Every row gives one point. The points of each table are mixes of a few directions, plus a little noise. How many directions does each table use, and how many do they share? Where both have some left over, give the other angles between the two spaces (their principal angles), to ten degrees, smallest first.
In the rows, 128 means zero.

First:
[[129 127]
 [183  76]
 [ 96 159]
 [105 150]]
Second, 4 rows:
[[172  84]
 [114 140]
 [142 115]
 [ 82 172]]
Directions: first 1, second 1, shared 1

First (9 x 6):
[[122 132 142 127 108 127]
 [144 116  89 131 188 132]
 [102 148 190 121  31 119]
 [139 120 101 131 170 132]
 [109 143 176 123  53 123]
 [144 115  86 132 192 133]
 [112 141 167 124  68 124]
 [153 108  64 134 226 136]
 [125 131 136 127 115 127]]
Second, 7 rows:
[[143 165 172 134  93 137]
 [142 161 166 133  95 138]
 [109  84  75 120 174 117]
 [159 192 207 139  60 146]
 [124 121 117 127 137 125]
 [106  76  68 120 179 114]
 [114  97  91 121 158 120]]
Directions: first 1, second 1, shared 0; angles 40

First:
[[145 167 187  96  67 104  93 113 146 143 107]
 [153 105 141 146 108 141  88 159 135 157  93]
 [109 112  95 153 176 168 216 179  61 124 177]
 [143 121 121  99 159 163 137 131 128 131 118]
 [ 66 114  79 143 193 126 198 155 116  61 123]
 [141 134 137 148 101  96  92 101 157 137 122]
 [154 154 130 140 125  96 128  73 161 131 146]
 [113 118 134 100  96 130  72 111 121 139 138]]
Second:
[[118 132 147  83 110 153 118 137  97 139 141]
 [111 114 123 147 125 114 112 147 145 111  92]
 [ 95 123 111 136 148 128 164 149 107 103 138]
 [150 162 137 129 116  91 125  64 157 133 156]
 [236 124  64 174 249 165 210  66 172 156 165]
 [ 91 121 126 158 105  98 117 148 124 109 121]
 [134  96 131 148 110 135  77 161 139 144  84]
 [137 109 119 163 121 137 124 147 108 152 148]
 [ 96 119 121  96 115 125  89 107 125 116 136]
 [ 97 106 120 135 121 129 109 157 118 117 110]
 [143 202 209  38  89 133 160 126 117 130 116]]
Directions: first 6, second 6, shared 6

First, 8 rows:
[[ 91 157 108 108 128 174 112 159 199  87 171 111 138 127 114  96  45 114]
 [168 115  92 138 142 100 142 106 121 155  79 143 117 145 168 153 161 114]
 [173 129 111 157 123 101  97 102  70 166  66 169 123 140 163 147 190  99]
 [151 121  53 128 163 133 165 133 217 103 109 112 131 125 165 118  72  81]
 [ 98 134 180  89 105 121 122 121  81 169 158 129 103 173 107 171 169 219]
 [124 137 119 135 128 141 116 137 144 111 131 128 137 117 126 109 105 104]
 [140 105 192 157 111  97 124 111  34 148 116 141 133  99 103 132 205 141]
 [ 79 127 169 110 124 156 147 156 159  87 195  91 141  99  77  99  79 153]]
Second (10 x 18):
[[135 149  89 125 129 141 103 129 153 129 112 143 126 148 153 128 106 103]
 [131 133 102  96 133 120 137 116 145 162 119 132 102 182 155 170 136 168]
 [105 168  90 109 125 170  89 149 184 108 145 131 130 152 136 112  63 110]
 [186 101 132 208 131  96 116 111  63 119  64 156 158  59 138  93 184  36]
 [159 100 142 153 132  94 148 108  81 145  96 136 129 110 134 139 183 121]
 [128 130 130 142 126 134 117 133 127 113 128 131 141 108 120 107 119 102]
 [123 158  92 138 125 160  85 145 162 103 125 139 142 124 136  96  80  76]
 [111  95 177  88 129  98 191 114 105 161 157 101 102 153 109 178 172 229]
 [ 86  80 231  96 122 103 207 128  91 135 195  78 117 111  62 152 167 240]
 [113 162  93 121 124 165  88 148 175 104 138 135 137 137 134 104  69  94]]
Directions: first 4, second 3, shared 3
